Rows are points. Each copy is the shape, with its points in the same order, turned, moved and blurred by noise. Some copies are also mirrored. Which?

Shape (5 x 2):
[[-35  29]
 [ 18  95]
 [ 31  -6]
 [-20 -34]
 [ 16  -2]]
Copy 1 (5 x 2):
[[-55 -20]
 [-64  65]
 [ 17   2]
 [  2 -54]
 [  1  -5]]
Copy 1 is: only turned
Copy 2 (5 x 2):
[[ 38 -16]
 [ 81  52]
 [-15  38]
 [-26 -22]
 [ -8  24]]
Copy 2 is: mirrored

Shape (7 x 4):
[[-51 -14 -44  59]
 [ 21   4   3  -3]
 [ 45   6  79  -4]
 [-22  42  72  39]
 [ 41 -17 -24   9]
 [-64 -37  28 -34]
 [-40  -9  11 -46]]
Copy 1 (7 x 4):
[[ -2 -28  46  53]
 [ 12   6 -19 -24]
 [ 63 -21 -37 -81]
 [ 94 -16  34 -37]
 [ -9  -4 -42   0]
 [-23 -29  62 -64]
 [-19   7  42 -59]]
Copy 1 is: only turned
Copy 2:
[[-26 -33  91  44]
 [ 16   2   9   9]
 [ 13  63 -18 -39]
 [-30  36  46 -66]
 [ 40   4  14  40]
 [-87  -5  -6  22]
 [-44 -26 -17  14]]
Copy 2 is: mirrored
Copy 3 (7 x 4):
[[ 50 -36 -10  66]
 [ 16  -6 -12 -29]
 [-36  20 -57 -49]
 [-23  56 -57  20]
 [ 43 -25 -13 -31]
 [-55 -32  14  39]
 [-29  -8  29   4]]
Copy 3 is: mirrored
Copy 4, 7 rows:
[[-56 -84  -4  24]
 [  4  -6  14  11]
 [ 39  47 -32  23]
 [-43  31 -63  26]
 [ 23 -33  35  31]
 [  0 -35 -40 -67]
 [-11 -13   1 -59]]
Copy 4 is: mirrored

Shape:
[[ 27  35  24  45 -37 -27 -17 -11]
 [ 44 -38  45 -46 -33   4   3  38]
 [-36 -49  52  27  25 -29 -43   3]
 [-50  30  16 -40 -36  49  31  40]
 [ 51  48  55 -12   9  16 -39 -18]
 [-39 -41 -17   3  10   0   9  24]
 [-50  54   1 -51 -36 -19   1 -12]
 [ 13   8  27 -37 -24 -12  36  58]
 [-47 -46  -8 -42 -20  36  35  45]
 [-28  18  32  43  33  22 -23   3]
 [-49  25  57   2  50 -29 -25  22]
 [ 53 -49 -33  44  57  52  41 -29]
 [ 21 -46 -42  42 -44  41  19  22]
 [ 52  -1 -38  48  45 -22 -59 -10]]
Copy 1:
[[ 21 -19 -26 -22 -20  30  32 -27]
 [ -2  26  57  33 -54   3   7  27]
 [-39 -20 -30  79   8  31 -19 -19]
 [-67  74  32 -35  -3 -24   7 -14]
 [ 24  30  17 -16  -4  88  10  -8]
 [-46   2  -7  26  26 -31 -15  22]
 [-40  59 -44 -51 -30   7 -26  -1]
 [ 10  54  29   6 -29 -32  -8  -4]
 [-75  37  38  11   3 -52 -11  29]
 [-26   4 -14  13  54  36   8 -37]
 [-15  44 -39  42  29  29 -36 -48]
 [  9 -69  60 -12  85   6 -13  46]
 [-27 -41  31 -11  16 -40  55  41]
 [ 43 -34 -46  20  52  45  27  49]]
Copy 1 is: only turned
Copy 2 (14 x 8):
[[-15  67 -27 -17  20 -24   2  37]
 [ 48  19 -38  35  82 -16  30 -18]
 [ 39  -6 -64  32 -24 -50 -24  45]
 [  0  32  -3  79 -16  35  41 -46]
 [-48   8 -29   9  68  -1 -29  10]
 [ 73  -3 -29  19 -41  -3  22  -2]
 [-41  11   9  30 -27 -24  58 -39]
 [ 34  18 -11  45  49  14  60   5]
 [ 72   4 -12  54 -16  13  38 -52]
 [ -2  15 -36  29 -30   7 -44  41]
 [-17 -24 -47  48 -29 -16   6  51]
 [ 94  13  32 -31  13  46 -73  16]
 [ 85  73 -21 -24  -7  28  -1 -24]
 [ 14   4 -52 -90   3   7 -28  43]]
Copy 2 is: mirrored
Copy 3 (14 x 8):
[[ 33 -16  24  43   9 -17  12 -58]
 [ 31  22  42  40  50 -58  -6  48]
 [-25 -57  29  88  11  22 -37  10]
 [-32  78  27  23 -35 -34   5  19]
 [ 30  40  31  22  71   5 -43 -53]
 [-34 -19 -27  34   8  -1  13  40]
 [-63  51  -2  28  -6 -60   2 -49]
 [-10  41  40  32  33 -45  32  22]
 [-32  40 -13  23 -15 -43   9  77]
 [-23   4  20  37  11  57 -16 -23]
 [-67   0  52  71  30  33  -6 -30]
 [ 45 -36 -34 -54  43  46 -14  36]
 [ 69  -3 -42  20 -22  -5  23  41]
 [ 35 -38 -48  41  82  41  -2 -38]]
Copy 3 is: only turned
Copy 4, 14 rows:
[[ 18  26 -12 -57 -27 -24  -9 -22]
 [ 20   5  14 -58  21  50  64  30]
 [-68 -27  -4 -45 -12  51 -16 -10]
 [ 64 -38 -42  28 -15  55  36  29]
 [ 13  81   5  -9  -1  21   4 -19]
 [-21 -64 -21 -13   9  15  33  -2]
 [ 55 -12 -86  -3  22  29 -15 -10]
 [ 45 -14  -8 -27  20  15  31  64]
 [ 27 -80 -17   6  10  51  67  22]
 [-29  -8  -3  23 -40   9 -10 -14]
 [-40  -1 -30  13  -3  36 -41  31]
 [-15 -44  95  26  26 -29  48 -54]
 [ 19 -62  19 -31 -28 -26  83 -26]
 [-61  27   2 -27  10 -57  17 -49]]
Copy 4 is: mirrored

Shape (15 x 11):
[[-27   4  22  -2  52  25 -17  -8 -43  40 -14]
 [-16  -8  28  41 -59  -2  22   0 -30 -63  13]
 [-32  33  36  59  36  12  63  89 -13 -47 -20]
 [ 64  -3   3 -42 -12 -28   1 -21 -34  28  56]
 [ 57  -5 -25  30 -12  -2 -19  33  -4  47  43]
 [-37  64 -38  33  32  22  17  28   2 -40 -45]
 [ 39 -26  -4 -20  18 -30 -40  33 -21  10  37]
 [  0 -33  -3 -10  27  21 -13 -48  22 -22 -37]
 [ 66 -19 -13 -39   3 -11 -45  14 -37  42 -13]
 [ 29  21  10  48 -19  44  54  42 -39 -51   0]
 [  9 -11  13 -32  -6 -18 -19  -9  11  45 -32]
 [  4 -25 -15  -2 -29   0  20  -7 -38  -7  -5]
 [-28  12   3 -21  24  30 -47  -8 -16  -3 -40]
 [ 33 -14  -8  48 -20 -33  19 -27 -49 -26 -16]
 [ 10 -44 -28 -18  -6 -10  10  32 -22  12  27]]
Copy 1 (15 x 11):
[[-21 -67  -8  -8 -29 -35  16 -31  48  14   7]
 [ 55   1  43 -11 -66 -14  13  23 -47 -15 -21]
 [-35 -71  24 -44 -31 -32   4  95 -49  22 -33]
 [ 30  17  28  20  54  -6  35 -36  23 -31  26]
 [-24 -17  33 -19  36  29  -8 -40 -12 -57   9]
 [-22 -26  -8 -70 -29 -21 -45  30  -7  59 -43]
 [ 11 -20 -16 -20  33  21  43 -18  14 -49   8]
 [ 22 -19 -13  -6 -45  45  13 -27  21  61  15]
 [ 15 -18 -19 -15  32  18  -3 -28  48 -45  58]
 [  0 -15  48 -43 -28 -34 -10  41 -69   7  26]
 [  5 -17   1  21 -11  31 -10  -7  68  -8  11]
 [ 41 -10  46 -30 -25   2  10  -6  18  -4  15]
 [ -6 -20 -44 -25 -52  -9  -3 -19  46  20   1]
 [ 81 -39  37 -15  -6   1 -21 -11 -27   0   5]
 [ 10 -15  40 -46  10  24  43  -4  26 -27   8]]
Copy 1 is: mirrored
Copy 2, 15 rows:
[[ 24   3  19  47  63  -8  -6  41 -10  28  21]
 [-26   2 -58 -15  34  18  -4 -38  -7 -48 -31]
 [-61 -44 -10  44  50 -45 -50 -86 -22  22   1]
 [  7  31  29  32  10  65  54  17  54   3 -49]
 [ -8  45  16  86 -18  34  53 -18 -12   0 -19]
 [ 12 -28   8  40  -2 -63 -56 -44   1 -19  26]
 [ 19  14  13  40  15  20  81 -21  14  33 -21]
 [ 16 -22  -7 -14 -25 -11   2  54 -14  18   8]
 [ 34  45  -6  59  -5  33  54  15  42  51   7]
 [-30 -17 -34  42   8  43 -52 -65  -9  -8 -15]
 [-14  42   6  20   3 -11  35  45  28  26  21]
 [  9  41 -18  -1   8  23  -7  -7   6   0 -19]
 [ 40 -10  -6  16  21 -16   2  29   3   7  52]
 [  7  17 -59  31   1   0  -7   2  11 -10 -71]
 [  9  47  20   5   7  23  36 -30  -7  29 -21]]
Copy 2 is: only turned

Shape:
[[  1 -26  36 -45  31 -43  52  -8  16 -23 -32  -4]
 [ -2 -41 -27   4 -35 -29  15   5  16 -17  -4 -38]
 [ 12 -54  22 -10 -11  39  31  -3  -5  26   5   8]
 [ -8  22  27 -38 -28 -28   4 -41 -49  -7  38 -37]
 [-28   3 -39   7 -29  -9  21 -34  13  -1 -23   0]
 [  4 -26  29 -49 -19  41  22  -7  30   9   8 -18]
 [ 23   9 -28  12  37  -4  24  -4   7  31 -30  39]
 [ 16 -23  19  33 -26 -11  21  16 -11  23  49   9]
 [-47 -68 -19  -6 -42  21   4   2 -10  52 -44 -32]
 [ 12   1  27  54  24  22  21  25 -21  25 -25 -20]
 [ -7 -52  34   2  45 -29  12 -20  23 -53  25 -56]
 [-14 -32  15   4  -1   5  -3  19  11   9 -24  37]
 [-43  18 -21  -5  -6  18  35   9 -22  48 -15  13]
 [-19 -26  21  -5 -13   5  42 -39  30   4 -28  70]
 [ -4 -47  -8 -35 -26   7  35  23 -40 -11 -12   6]]
Copy 1 (15 x 12):
[[-20   1 -38   4  31 -67  54  -3 -38   5  18  23]
 [-36   6   7  14 -10 -43 -10  39 -19  26  23 -40]
 [ 25 -42  24   0 -12 -15  46   5 -18  37  42  -6]
 [-27   9 -16 -64 -28 -23   4 -33  11  25 -33   1]
 [-50   4  -6  12 -28   9  16  37   4  -1  31  -4]
 [ -9 -18  36 -26  23 -25  37  -2  -4  45  52  12]
 [ 19  -4 -33  42   1  32  22  14 -29  -4  29  31]
 [ 52   0  16  21 -28 -35  -2   1   0  37   8 -21]
 [-55 -56  40  22 -12   8  34   0 -23  12  38 -65]
 [ 41 -26  -6  27  32  20  39  20  10  15  -8 -36]
 [  9  -1 -52 -36  41 -88  10  20   9  -3  38 -38]
 [ 16 -23  26  20   5 -16  30  19 -33 -29  24   1]
 [-11  21  15  24 -13  49  49 -21 -20   9  14 -16]
 [  9 -16   6  27 -39 -22  75  19  -9 -24  44  46]
 [-14 -12  28  -9 -15 -15  41  25 -73  36   0 -22]]
Copy 1 is: only turned
Copy 2:
[[ 40  41  23 -14 -10 -21  16  -5 -45 -18  58  23]
 [ 23   1 -21  43   5  24  15  10 -13 -19  -4  47]
 [  5 -48  30 -34 -15  10  25  16  -4 -32   3  24]
 [ 22  -3  49  43 -34   3 -16 -53 -34 -20 -41   4]
 [-36  -1 -22  46  -2  18  19  -8 -12 -27   9 -11]
 [ 13 -32  32  -4  -8 -24 -15  36 -20 -50   1  17]
 [-21   3   1 -22  -3   5  27   6   7  46  33 -23]
 [  0 -11  30  -8 -30  66 -10  -1  20  -6 -14  45]
 [-41 -69 -30   6  15  -3  30  -8 -32 -35   6  67]
 [-47  14  46 -19 -13  -5  38  11  16  29 -11  47]
 [ 43  61  43  -8  47  17   2  12 -42 -40 -12  48]
 [-18  -6  -3 -33   1  -1   1  -9  29 -22  26  25]
 [-61 -23 -11 -13 -37   0   7  -9 -31  10   3   3]
 [-23  -4  11 -19 -11  16  28 -10  13 -60  70 -27]
 [ 26 -18 -25 -14 -45  -2  28  -4 -16 -32 -12  39]]
Copy 2 is: only turned
Copy 3:
[[-16 -23  24 -11  53 -18 -20  -3 -23 -63   6  40]
 [-37 -21 -20  37  -6 -47 -17   2 -20  -5   5 -13]
 [ -5 -24  17 -20  15 -19  19 -33  22  20  37   1]
 [ 45 -27   2 -16 -29  -8  13  15 -64 -39  17 -25]
 [-39   3   5  10 -53 -27  -8 -25 -19 -18 -11  16]
 [  4  15  -9 -32  24 -42  15 -38   1 -12  41 -11]
 [-31   6  12 -23  -6  23 -19  -4   6  22 -21  62]
 [  5 -30   5   3 -18 -21  14  45  23  27  25  -2]
 [ -8 -18  38  26 -14 -65 -27 -74  -4  37   4 -26]
 [-10  -5  35   6  22 -19  43  14 -10  57 -28  29]
 [-34   2  21  35  54 -22  10  36 -59 -33  57   5]
 [ -7  13  29  16  12  -6  -7 -17  38  -2  -2  13]
 [-13   5  47 -41 -37 -24  -9 -20  -1  21 -33   0]
 [-21  -7  35  -6 -23  -4   5 -41  46 -44  22  51]
 [-20 -46  12 -11  15  -8  -9 -28  10 -14  -8 -41]]
Copy 3 is: only turned
Copy 4:
[[  8  -1  36 -68  27   2  28  25 -25 -31  16 -11]
 [  3  17 -11  14 -23 -11  37  23  33 -30  20 -27]
 [ 11 -28  20  17 -19  51  26  -1 -10  -5 -14   5]
 [  8  -3 -10  -3   3 -41  46  29 -15  71  13  20]
 [-26 -13  -5  17  -7 -39  11 -18   5 -11  -6 -35]
 [-32 -24  17 -11 -31  49  35   6  -8  11   8   7]
 [ 10   4  -6 -14  31  18 -29 -50  -9 -20 -28 -20]
 [ 35  19  -2  28 -18   6  22  -2  18  -6 -29  51]
 [ 17 -48 -32  25 -63  12  43   3 -13 -24 -21 -65]
 [ 35  28   8   6 -34  28 -44  12 -22  -2 -43  -9]
 [ -6  22  33 -28  18  10  20  95  38  -3 -10  -7]
 [ 14 -36  -2 -15 -21  13 -14  -5   1 -37 -14   5]
 [ -5 -17 -35  13 -14 -11   3 -27 -60 -12 -38 -11]
 [-11 -56  53 -14   7  -6   3 -39  -3 -40 -21   4]
 [ 22 -29 -13  30  -2  12  25  18 -33 -25  37  -2]]
Copy 4 is: only turned
